Each point is reached from the start by the listed moves, each made 0, 1 or 2 times, or once backwards (-1), plus a little noise. Is the number of moves made odd or even? Then give how often each move was made.
In the rows, 128 means zero.

Moves:
(1): [124  91 130 116 142 137]
(2): [163 151 140 151 111 104]
(3): [118 131 108 168 146 139]
Start: [154 113 112 144 142 136]
Points:
[102 135  58 212 178 175] => even (-1, -1, 2)
[167 105  86 235 173 142] => even (1, 1, 2)
[224 160 133 192 109  89] => even (0, 2, 0)
[113 130  81 174 163 163] => odd (-1, -1, 1)

Moves:
(1): [138 133  98 119 143 108 146  99 108 141]
(2): [127 117 102 133 126 118  81 108 125 128]
(3): [ 93 160 143 153 123 127 135 155 123 108]
(4): [117 118 141 141 111 141 127 115 131 138]
(5): [160 153 133 151 149 115 126 125 120  86]
(6): [152 151 123 127 135 144 114 117 136 130]
(7): [106 112 157 107 155 126 142 117 135 134]
(8): [117 134 105 134 134 148 128 160 124 110]
(9): [141 116 125 155 111 131 103 140 126 157]
Start: [147 127 130 127 116 144 136 118 141 125]
Points:
[124 222 118 234 152 173 178 184  90 109] => odd (2, -1, 2, 1, 1, 1, 1, 2, 2)
[169 205  58 189 181 170   9 158 129  58] => odd (0, 2, 1, -1, 1, 2, 1, 2, 1)
[227 107  15 205  98 146  97 169  91 131] => odd (1, 0, -1, 0, 1, -1, -1, 2, 2)
[ 89 119  99 191  91 140  85 181 119 114] => odd (0, 1, 1, 0, 0, -1, 0, 1, 1)
[131 249  42 223 148 172  42 130 105  35] => odd (1, 2, 2, 1, 1, 2, 0, 2, 0)

Moves:
(1): [123 141 146 117 149 128 128 149 124 135 122 127 123 140 139 136]
(2): [112 113 120 139 135 147 127 133 117 138 147 140 132 144 127 133]
(3): [121 131 151 137 129 120 115 127 136 143 118 119 125 116 157 138]
(4): [126 134 125 155 114 132 130 131 104 126 141 129 137 122 115 131]
(5): [128 133 129 112 153 131 129 140 137  99 136 130 115  99 140 146]
(6): [115 132 149 125 122 138 133 124 141 119 137 134 127 163 108 112]
(7): [141 111 143 107 126 114 143 131 132 127 137 126 120 132 113 138]
(8): [128 112 131 132 119 134 121 148 134 117 118 140 114 125 135 125]
(9): [120 131 124 150 140 126 126 133 130 121 125 116 119 147 110 136]
(10): [138 125 115 113 133 134 123 120 126 135 126 130 132 108 121 140]
(11): [130 140 132 129 132 117 103 120 138 123 140 122 110 132 128 120]
(12): [114 126 126 144 111 108 122 120 128 102 124 147 133 145 121 119]
(13): [118 130 129 124 120 116 128 135 121 117 131 121 151 132 127 133]
(14): [143 113 153 132 142 121 134 129 126 121 112 118 141 133 144 132]
Start: [126 136 109 140 118 112 139 122 123 117 147 131 132 104 119 146]
Points:
[114 108 196 174 112  66 159 172  93  48 147 165 133 194  49 178] => odd (2, 0, 0, 2, 0, 1, 2, 1, 1, 1, 0, 2, 0, 1)
[ 89  98  92 134 129  85 180 137  80   7 247 187 158 136  47 195] => even (0, 2, -1, 1, 2, 0, 2, -1, 0, 0, 0, 2, 1, 0)
[117 119 182 159 110 125 156 195 115  59 129 199 106 180 128 103] => even (2, 0, -1, 1, 0, 1, 0, 2, -1, -1, 0, 1, -1, 1)
[180 182 161 117 239 129 133  95 160  38 179  70  79 107  47 176] => even (0, -1, -1, 1, 2, 2, 0, -1, 2, 2, 2, -1, -1, 2)
[129 106 165 159  23  45 149 114 131  19 171 179 126  81  84 140] => odd (-1, -1, 1, 2, 1, 1, 2, 1, -1, 0, 0, 2, 0, 0)

Moves:
(1): [131 122 145 135 141 127 127 126 124 130 131 125 139 124 132 129 121 129
 134 138 135 128 130 134 131 131 120]
(2): [113 132 137 129 129 118 121 131 127 124 137 115 119 126 131 132 139 137
 117 125 132 132 125 126 125 140 125]
(3): [126 121 125 135 121 131 131 135 119 137 122 135 131 131 135 130 134 123
 133 138 128 128 120 126 127 128 129]
(4): [123 138 124 131 118 131 130 122 126 137 121 125 141 133 130 128 133 124
 124 130 135 127 140 123 127 118 128]
(5): [122 116 131 122 133 133 126 128 136 126 139 124 129 135 130 135 136 135
 125 140 128 121 127 128 132 131 132]
(6): [127 124 129 129 130 119 123 122 131 139 115 136 135 125 131 128 134 128
 130 134 129 120 122 126 129 138 126]
(7): [126 130 125 122 121 133 137 129 133 118 122 123 134 126 135 115 130 131
 130 124 122 119 125 120 135 133 121]
(8): [127 130 136 118 136 123 142 129 133 130 135 117 113 123 115 124 122 128
 125 128 128 127 132 121 118 130 128]
(9): [132 124 120 133 124 133 128 134 132 129 133 132 137 125 129 121 114 113
 128 125 122 138 131 129 113 128 125]
(10): [133 116 129 131 127 133 131 144 128 130 132 133 123 137 123 151 126 130
 134 125 126 119 127 127 126 139 131]
(11): [121 126 133 133 130 127 113 124 125 134 131 121 133 132 121 126 117 110
 142 118 117 135 133 124 113 123 130]
(12): [125 124 139 123 110 138 132 139 140 124 125 123 127 133 126 125 125 127
 129 124 129 124 138 130 122 129 133]
(13): [133 118 116 131 126 127 116 138 129 140 129 123 131 126 136 129 134 136
 123 129 115 126 124 131 136 127 133]
(14): [121 145 130 134 136 127 133 132 147 130 117 120 126 124 117 134 133 129
 120 132 123 138 131 126 124 128 131]
(15): [124 128 127 128 128 136 135 127 135 130 125 129 131 133 136 118 128 136
 134 125 131 122 128 133 129 136 128]
(16): [124 126 125 124 126 137 130 142 126 127 120 125 128 131 127 125 142 134
 123 125 129 128 132 121 125 131 133]
(17): [127 122 132 134 138 123 136 131 124 129 128 136 134 113 134 121 143 122
 131 114 121 125 122 142 118 128 117]
(18): [135 127 130 134 123 126 129 117 136 130 129 126 126 139 124 127 130 123
 129 130 133 136 133 124 137 128 130]
(19): [121 132 124 133 130 126 126 135 145 126 135 129 126 126 120 117 127 137
 133 128 124 113 130 127 134 130 123]
(20): [143 140 117 112 125 125 123 131 130 128 126 126 121 134 133 126 133 120
 119 125 135 136 121 136 129 127 131]
(21): [125 127 140 126 131 114 137 133 122 125 129 129 132 130 117 135 126 127
 134 121 135 139 120 130 121 132 128]
(22): [127 135 132 122 134 129 132 139 131 133 132 138 125 122 119 123 122 128
 127 116 104 129 132 124 125 133 115]
(23): [117 127 135 119 145 113 139 139 136 117 121 130 122 120 136 134 132 127
 126 124 126 141 134 122 125 130 123]
(24): [120 126 129 116 134 128 133 132 136 126 128 124 123 120 125 120 132 132
 124 118 137 128 115 134 136 127 116]
Start: [109 139 134 123 131 149 137 126 130 122 120 134 135 132 127 147 118 121
 137 123 129 127 144 124 123 134 142]
Points:
[108 158  71 105  67 143 161 124 118 130  63 106 141 180 190 153 201 127
  87 166 179 159 137  72 178 133 171] => odd (-1, 1, 2, 2, 0, 0, 2, 0, 0, 0, -1, -1, 1, 0, 0, 1, -1, 2, -1, 1, 0, -1, 1, 0)
[ 68 167 160  46  93 186 171 163 182  82 110 117 109 174 147 119 139 139
 106 108 103 139 187  89 103 177 156] => odd (-1, 1, 0, 0, 2, 0, 1, 0, 0, -1, 0, 2, -1, 0, 2, 1, -1, 0, -1, 1, 0, 2, 1, -1)
[ 13 141 125 126 131 144 159 249 233 110  98  80 164 116 134 128 167 177
 114  77 140 134 117 135 106 186 122] => odd (0, 2, 0, 1, 0, 0, 1, -1, 2, 1, 0, 1, 2, 2, 2, 1, 0, -1, 2, 0, 2, -1, 1, 2)
[ 88 204 127 139 148 188 186 193 200 100 132 144 149  73 146  74 124 137
 117  51  81 103 118 176  99 194  41] => even (1, 2, 0, 0, -1, -1, 2, -1, 2, 1, -1, 0, -1, 2, 2, -1, 2, -1, 1, 1, -1, 2, -1, 1)

Moves:
(1): [131 130 139 120 107 138 150 126 124 144 115 113 121 131 136 145 133 118
 127 136 103 115 136 118 136]
(2): [137 131 130 124 139 133 113 124 133 129 117 126 117 131 120 142 142 127
 129 137 134 131 131 139 123]
(3): [125 122 126 137 125 123 131 139 113 129 123 131 122 131 132 126 125 129
 116 126 128 123 130 135 137]
(4): [133 138 118 122 126 113 127 120 130 120 122 132 111 130 130 132 134 121
 135 123 135 139 120 132 136]
(5): [114 126 135 133 124 130 121 140 144 127 123 129 130 139 123 135 128 132
 133 131 117 122 122 136 140]
(6): [133 129 124 126 129 113 141 126 127 146 129 125 126 121 121 121 122 129
 124 120 128 116 133 136 122]
(7): [124 134 114 151 152 125 126 119 106 135 147 142 115 130 134 103 116 123
 126 137 124 126 113 127 119]
(8): [130 106 124 130 135 131 121 133 139 127 125 119 125 123 131 108 126 113
 128 123 129 132 122 113 122]
(9): [128 130 129 115 113 137 122 131 124 130 117 128 134 122 138 126 145 132
 131 137 138 130 127 140 116]
(10): [123 122 126 117 118 152 111 131 116 124 135 116 127 141 122 123 105 133
 129 123 117 126 145 123 132]
(11): [121 127 135 121 134 134 128 123 124 127 120 129 133 115 138 125 125 119
 131 128 122 123 140 135 126]
(12): [136 127 140 107 148 116 124 130 126 130 124 137 141 122 128 141 131 134
 131 126 124 125 124 130 114]
(13): [126 127 125 130 122 135 119 133 146 123 112 122 135 133 127 127 133 147
 120 123 125 148 110 122 144]
(14): [124 128 133 119 116 133 121 115 124 132 121 124 141 120 120 129 126 118
 130 126 109 120 138 127 112]
(15): [127 109 123 124 130 141 124 115 141 119 118 143 124 137 119 124 128 124
 135 126 136 125 128 124 122]
(16): [133 126 123 126 128 134 130 140 124 131 134 138 133 114 112 142 139 134
 127 127 134 139 120 148 144]
(17): [130 121 109 132 116 133 128 128 131 119 122 116 132 136 122 143 131 124
 117 137 134 130 124 139 127]
(18): [117 131 134 125 135 123 127 132 132 130 117 120 119 118 122 123 122 130
 131 135 135 142 129 119 126]
(19): [115 128 134 123 151 130 130 132 117 130 132 129 134 117 130 125 141 134
 141 119 127 139 128 134 118]
(20): [128 125 126 142 121 127 130 120 124 136 129 126 122 128 124 143 124 126
 129 120 135 127 121 130 121]
(21): [140 141 143 146 129 138 135 147 114 112 130 128 132 133 131 119 129 134
 119 116 124 113 104 141 120]
(22): [135 129 129 134 131 125 129 131 127 130 129 132 127 131 127 123 129 136
 142 138 125 140 126 131 119]
(23): [117 135 127 114 141 133 140 139 145 104 129 132 108 118 136 129 115 135
 118 130 111 141 145 114 132]
(24): [133 116 149 141 117 126 134 136 129 123 139 134 134 137 131 118 116 108
 113 121 137 132 116 135 127]
Start: [127 131 128 134 128 131 124 119 117 138 123 116 113 136 118 128 125 125
 108 108 129 140 151 128 133]
Points:
[126  61 122  73  94 157 100 172 195 128  14  73 111 152 168 182 151 170
 108 173 102 173 172  81 127] => even (1, 0, 2, -1, 1, -1, -1, 2, 2, 0, 0, 2, 1, -1, 0, -1, 1, 0, -1, 1, -1, 2, 1, -1)
[142 127 160 176 102 125 190 212 136  79 160 140 131 148  70 144 115 153
  81  69 206 158  79 239  93] => odd (-1, -1, -1, 0, 1, 2, -1, -1, 1, 0, -1, 0, -1, -1, 1, 1, 2, 1, 1, 1, 2, 1, 1, 2)
[168  39 201 139  76 249 175 204 121  77  91  74 123 151 103 194 110  77
  39  71  54 122 138 163  82] => even (2, 1, 1, -1, 0, 0, -1, 2, 0, 1, 0, 1, 0, 1, 1, 1, 2, -1, 1, 2, 2, 1, 2, 2)
[ 88  25  13 118 169 201 189 146 170 111 120 106  73  92  94 126 130 143
  76  91 106 204 188  85 190] => odd (1, -1, 1, -1, -1, 1, 0, 2, -1, 0, 0, -1, 1, -1, 2, 2, 2, -1, 2, 0, -1, 0, 2, -1)
[183 121 149  92  36  57 192 108 148 192  92 108 177 144 108 178 170  94
 116 138 165 152 132 194 107] => even (1, -1, -1, 1, 0, 2, -1, -1, 1, -1, 0, 1, 0, 0, 0, 0, 2, 0, 0, -1, -1, 2, -1, 2)
[148  69 151 127 171 148 181 118 120 195  31 133 122  74 114 115 161 124
 120  46  43 100 120 128 122] => even (2, 0, 2, 0, 0, 2, 0, 2, -1, -1, 2, 1, 2, 1, 2, 1, -1, -1, 1, 1, 1, 1, 0, -1)
[ 95 178 122  83 117 107 134 147  84 196 118 105  13 137 111 189  75 169
 133 164  71 155 221 167 109] => even (1, 1, 1, 1, 2, 2, 1, -1, 2, 2, -1, 1, -1, 0, -1, 0, 0, 1, 0, 2, -1, 2, 2, 0)
[121 115 168 142 172 223 117 140 124  38  75 118  77 165 163  16  90 121
 101  92  86 200  97  67 108] => odd (1, 0, 0, 1, -1, -1, 1, 1, 0, 1, 1, 0, 2, 0, 2, -1, 0, 1, 1, -1, 2, 1, 1, 1)
[ 48 107  29  71  81 232  39  67 155  76  68 131  86 153  39 231 107 134
 126 122  75 183 184 167 202] => even (0, 0, 0, 2, 2, -1, 1, -1, 0, 2, 1, 0, 1, 2, 2, 2, 2, 0, 0, 1, -1, -1, 1, -1)
[139  93 199  14 102 214  90 207  94 158  10  95 174  68  80 104 143 176
 122  70  37 101 164 177 102] => odd (1, 0, 2, 0, 1, 2, -1, 2, 2, 2, 1, 2, 1, 2, 1, 2, -1, 1, 0, -1, 2, 1, 0, -1)
[113 149 116 191 127  97 141 112  63 220 127  92  89  87  89 139 113 131
 120  79 138 125 154 150 164] => odd (0, 0, 1, 0, 0, 1, 0, 0, -1, 0, 1, -1, 0, 0, -1, 1, -1, 1, 0, 2, 0, 0, -1, -1)
[178  79 128 123 227  89 147 113 204 103 134 206  24 124  95 101 131  42
 113 101 149 166 112 165  76] => odd (0, 2, -1, 2, 1, 2, 1, 2, 0, -1, 0, 1, -1, 0, 2, 1, 0, -1, 0, 0, 0, 1, 2, 2)

Moves:
(1): [133 138 140 131 133 129 134 129 117 123 142 130 131 125 123 129 140 138
 137 119 116 118 117 132 119 129 118]
(2): [124 119 137 124 138 118 138 130 128 128 130 130 128 131 132 134 124 127
 127 121 122 122 127 125 120 126 127]
(3): [127 126 129 143 135 133 123 120 135 136 121 124 146 126 116 132 129 131
 143 132 109 125 119 119 118 141 123]
(4): [136 140 124 121 119 119 122 131 121 125 125 141 128 131 123 118 140 130
 138 117 129 125 140 120 126 122 123]
(5): [133 131 144 110 139 131 134 128 116 130 135 135 108 137 133 130 130 109
 130 135 118 129 123 127 130 125 130]
(6): [130 124 127 128 122 135 127 128 131 133 129 132 128 118 130 122 130 127
 127 132 121 116 133 131 126 127 122]
(7): [137 125 128 132 142 146 137 119 117 132 144 123 122 128 108 120 135 116
 129 114 122 130 116 128 118 132 135]
(8): [117 120 118 129 121 133 114 128 135 130 109 133 129 131 144 114 114 127
 127 132 132 131 139 125 149 134 120]
(9): [130 129 121 114 134 129 126 126 116 129 137 132 136 134 132 135 129 125
 129 122 125 119 136 130 121 126 125]
(10): [130 122 124 140 123 139 115 136 138 142 120 132 130 130 137 133 121 123
 133 123 127 130 132 126 139 117 126]
(11): [134 124 135 127 131 137 134 133 129 119 129 123 136 133 128 127 144 135
 140 125 127 124 129 132 122 129 131]
(12): [141 129 129 120 142 155 122 138 121 139 114 130 106 129 136 125 127 132
 144 133 130 132 138 125 130 127 120]
(13): [120 122 112 132 120 138 132 130 129 129 126 122 126 133 130 126 128 121
 131 134 129 131 130 131 128 129 119]
(14): [122 125 113 127 127 104 128 116 129 118 121 135 126 128 134 131 133 121
 110 134 128 135 126 128 137 121 140]
(15): [123 124 116 114 124 138 126 136 131 121 132 127 118 138 135 131 134 128
 137 127 124 127 137 129 124 133 133]
(16): [136 107 113 131 111 115 132 121 112 126 137 133 115 136 147 118 139 127
 123 133 133 131 137 122 126 139 146]
(17): [128 118 127 132 117 134 127 123 119 133 131 130 123 123 123 117 120 133
 125 128 127 137 124 126 128 124 137]
(18): [124 137 137 116 120 135 141 142 117 127 125 123 125 124 126 136 131 134
 130 132 120 117 131 124 140 133 128]
(19): [131 122 118 124 119 128 112 130 132 117 124 121 131 126 137 132 130 128
 125 118 137 144 135 124 122 129 122]
(20): [127 131 131 128 133 131 136 123 133 126 135 137 131 126 127 137 124 126
 126 130 121 125 130 130 137 121 119]
(21): [130 129 127 131 117 137 131 121 128 128 128 122 127 135 127 121 135 130
 132 126 116 122 133 133 117 128 132]
(22): [121 124 132 131 116 123 126 131 129 124 121 137 125 127 132 133 132 133
 120 125 138 134 133 127 120 133 127]
(23): [126 132 127 137 125 130 127 133 126 130 122 131 124 120 126 122 117 123
 122 138 129 133 137 129 136 130 132]
(24): [113 131 117 129 112 113 112 123 135 117 122 118 135 118 125 142 123 132
 130 111 150 134 143 143 136 124 119]
Start: [103 124 125 139 130 117 140 143 138 130 128 137 129 129 116 148 135 133
 135 107 142 122 126 125 137 137 121]
Points:
[154 120 128 188   7 179 163 174  71 141 142 121  99 112 113  93 186 159
 169 115 111 110 169 116 127 156 141] => odd (1, -1, 0, 1, 0, 1, 0, -1, -1, 1, 1, 0, 1, -1, -1, 2, 1, 2, 1, 0, 2, 0, 2, 0)
[ 60 145 135 167  84  87 139 103 169 109  96 123 143  65  83 193 100 132
 113 163 120 138 150 149 180 146 135] => even (-1, -1, 2, -1, 1, 1, -1, -1, -1, -1, 0, 0, -1, 1, 0, 0, 1, 1, 0, 2, 1, 0, 2, 2)
[ 69  91 172 155 154 112 212 116  89 143 138 159 100  71  60 203 122  66
  86 128  77 124  90 116 134 149 132] => even (0, 2, 2, -1, 2, 2, 2, -1, 0, 0, 0, 0, 1, 2, -1, 0, 1, 2, 0, 1, -1, 2, 2, 1)

Moves:
(1): [120 130 124 126 116 120 132 122 137 132 136 125 131 121 125 131 129 139
 128 131 132 127 120 144 121 135 137]
(2): [124 122 125 140 124 120 138 125 135 132 131 138 128 131 131 136 131 135
 130 127 110 126 125 144 135 129 132]
(3): [134 123 114 119 127 138 137 126 119 133 128 116 116 136 120 136 143 127
 109 119 126 127 130 140 135 123 127]
(4): [128 130 130 132 131 122 119 133 132 127 131 128 133 126 130 125 128 133
 125 131 122 133 127 127 128 129 133]
(5): [126 125 127 136 129 133 133 118 136 137 132 122 129 132 122 125 126 140
 127 126 138 117 144 129 140 131 142]
(6): [128 116 120 114 134 126 118 120 134 125 123 129 131 126 126 128 126 120
 127 124 127 118 144 127 137 126 142]
(7): [129 124 113 128 137 131 116 139 142 137 139 137 116 120 121 126 127 119
 135 121 123 139 112 114 125 143 132]
(8): [129 121 133 133 122 130 133 116 138 127 121 125 122 130 132 119 131 136
 118 126 121 123 140 136 104 142 125]
(9): [131 121 139 126 129 124 124 143 113 128 132 129 126 133 129 120 115 126
 124 134 136 137 142 129 120 139 123]
(10): [125 123 129 125 120 117 127 139 119 129 119 131 129 122 126 122 127 126
 125 135 129 132 134 131 130 130 128]
(11): [134 132 120 137 122 130 140 130 120 127 135 120 133 137 140 135 132 123
 134 139 120 143 130 130 134 129 129]
(12): [129 132 126 136 131 140 114 138 146 124 139 137 133 125 124 128 123 108
 133 113 142 131 131 138 133 127 120]
(13): [132 120 128 132 138 129 136 123 138 136 136 141 127 123 125 131 122 136
 139 133 128 132 126 131 123 124 133]
(14): [121 109 133 126 122 127 124 132 133 130 111 135 131 127 128 137 117 119
 134 121 123 127 130 121 119 127 132]
(15): [137 127 125 113 121 133 112 126 127 127 121 129 140 119 127 122 131 115
 125 127 133 109 115 128 144 122 136]
(16): [124 142 129 131 135 129 123 115 154 131 121 125 140 134 149 128 128 128
 132 114 131 137 121 114 132 128 125]
(17): [130 128 131 139 123 114 130 125 131 126 123 137 138 134 126 131 122 122
 131 130 134 123 125 128 124 124 125]
(18): [130 128 129 123 140 139 139 131 119 119 142 128 117 128 123 130 141 128
 136 137 138 129 128 132 134 139 144]
(19): [123 135 125 122 138 139 125 135 132 125 120 129 124 133 134 135 124 114
 133 131 119 113 127 127 135 113 140]
(20): [116 126 129 108 115 122 129 144 134 125 140 128 131 136 129 146 141 133
 122 130 133 123 127 119 124 109 123]
(21): [140 136 131 131 138 135 131 128 128 136 146 132 127 123 125 126 132 114
 123 120 126 130 136 130 128 132 126]
(22): [125 137 128 135 127 130 124 119 130 128 120 125 137 142 121 129 126 136
 119 124 132 128 133 125 129 135 121]
(23): [126 126 117 128 130 139 118 140 117 133 125 136 137 136 130 133 130 144
 117 118 130 110 148 129 127 136 149]
(24): [113 133 128 126 138 121  99 136 144 136 130 117 130 135 124 119 139 132
 143 126 134 133 125 122 117 141 127]
Start: [127 126 127 129 132 129 118 120 124 126 127 127 117 128 129 139 130 130
 123 143 122 127 139 128 128 132 134]
Points:
[117  94 119  41 215 158  60 193 132 143 192 159 103 131 146 157 173 124
 172 175  91  75 139 146 140 138 248] => even (0, 2, 0, 1, -1, 1, 0, 0, 2, -1, 0, -1, 2, 0, 2, 0, -1, 2, 2, 1, 1, -1, 1, 2)
[139  67 155  52  94 116 127 162  57  70  87 136 151 166 166 151 116 123
  90 247  90  62 220 128 140  89 202] => odd (-1, 0, -1, 2, 0, 2, -1, 2, 2, 1, 2, -1, 1, 0, 2, -1, 0, 1, 2, 2, -1, 1, 0, -1)
[101 142 154 164 185 111 121  28 194 145 136 100 109 139 101  87 144 161
 131 132 135 121 212 139 130 243 188] => odd (1, 1, -1, 0, 2, 2, 0, 1, 0, 1, -1, -1, -1, 0, -1, 1, 0, 2, 0, -1, 2, 2, -1, 1)
[129  95  89 198  69 109 236 122  51 165 142 137 103 164 117 167 156 249
  51 182  84  92 222 226 128 168 199] => odd (1, 2, 1, 0, 2, -1, 0, 1, 0, 2, 1, -1, 0, -1, -1, -1, 1, 0, 0, 0, 0, 0, 2, -1)

Moves:
(1): [123 130 127 128 141 136 126 137 118 135 131 122 124 131 125 128 131 135
 126 133 130 123 147 139 120 138 135]
(2): [129 128 130 137 117 131 125 122 120 124 121 130 124 130 124 121 127 129
 128 132 133 137 123 127 127 131 127]
(3): [117 126 133 132 119 117 112 117 131 113 131 132 131 134 118 126 123 121
 121 134 131 134 134 135 132 115 130]
(4): [134 129 119 125 132 126 133 136 131 136 127 127 122 130 115 122 126 133
 108 128 119 138 134 130 133 128 125]
(5): [127 115 126 120 129 132 136 127 124 124 130 127 138 118 128 129 119 123
 126 133 137 137 133 131 124 137 133]
(6): [134 128 142 128 126 133 134 118 126 131 126 128 130 134 130 135 131 128
 121 131 112 118 132 124 124 122 125]
(7): [128 134 132 130 136 129 119 126 130 130 121 126 123 126 124 117 128 126
 128 114 129 126 127 124 138 133 129]
(8): [126 139 135 124 135 114 117 126 122 122 134 123 121 126 137 132 138 123
 131 130 130 141 137 134 130 138 129]
(9): [127 132 130 140 123 128 122 130 124 128 126 124 131 126 128 113 123 127
 132 127 125 140 128 130 127 129 129]
(10): [127 118 123 128 122 140 120 127 132 130 139 115 128 133 118 138 122 126
 128 126 136 116 116 127 127 131 121]
(11): [119 117 119 145 123 124 130 126 121 113 127 118 127 132 140 124 142 135
 115 120 107 124 122 125 128 126 122]
(12): [122 123 126 131 128 130 128 132 118 125 133 131 120 125 135 120 123 128
 135 119 107 128 124 131 127 143 131]
(13): [116 126 118 129 122 127 119 114 119 120 121 128 137 130 126 133 114 130
 138 132 134 130 142 118 122 134 119]
(14): [114 141 138 128 130 131 127 122 140 114 123 123 129 131 128 130 147 134
 126 126 124 134 125 124 118 126 150]
(15): [129 124 129 130 132 136 127 131 116 116 124 135 131 138 129 128 116 128
 123 133 124 130 124 127 122 123 134]
(16): [127 130 122 126 128 123 130 133 121 124 133 134 129 131 130 121 128 126
 126 139 127 128 122 128 128 122 129]
(17): [114 130 128 122 124 125 132 128 127 128 128 136 133 125 128 132 132 126
 135 118 128 129 123 122 120 129 121]
(18): [133 128 133 134 127 122 122 133 119 131 124 126 121 133 129 135 128 139
 130 128 131 121 124 121 123 130 131]
(19): [125 133 133 124 135 122 137 127 131 130 121 136 122 124 127 124 125 130
 122 137 133 129 122 130 126 125 128]
(20): [117 123 129 122 125 125 127 127 132 124 136 140 133 120 133 129 134 133
 120 128 117 123 127 131 119 134 119]
(21): [134 116 122 138 136 106 129 129 117 125 127 131 137 122 123 135 129 142
 130 133 140 136 117 131 128 129 116]
(22): [127 123 130 131 126 133 116 135 128 141 117 120 128 122 123 141 126 126
 132 122 122 133 134 123 131 137 125]
(23): [127 125 125 120 131 127 126 117 138 134 123 124 138 140 139 130 131 136
 145 121 136 124 124 120 135 117 128]
(24): [131 124 125 123 132 132 125 119 117 127 122 126 116 129 126 134 125 125
 119 128 126 126 120 125 132 116 135]
Start: [125 122 120 128 127 126 127 121 143 128 125 118 116 119 129 116 132 126
 120 130 127 133 133 134 133 124 131]
Points:
[108  76 104 179 121  54 100  89  97  94  65 134 126  68 101  81 105 180
  75 131 181 203  77 116 127 154  90] => even (-1, 2, 0, 1, 2, -1, 2, 0, 2, 0, 1, -1, 1, 0, 0, -1, 0, 2, 2, 2, 2, 0, 0, 1)
[ 79 137 140 101 146  73 121  54 187  85 112 125 175 133 103 101 133 155
 136 212 249 183 163 153 119  94 177] => odd (1, 1, 2, 0, 2, 0, 0, 0, 0, 0, -1, -1, 1, 2, -1, 1, -1, 0, 2, 0, 1, -1, 2, -1)
[ 97 124 118 137 147 162 115 165 125 145  85  60 101 166 145 121 158 162
 103 100  55 163 128 106 116 109 219] => odd (1, -1, 0, 2, 1, 0, -1, 0, 2, 0, 1, 1, -1, 2, 1, 1, 1, 2, 0, -1, -1, 2, 2, 1)
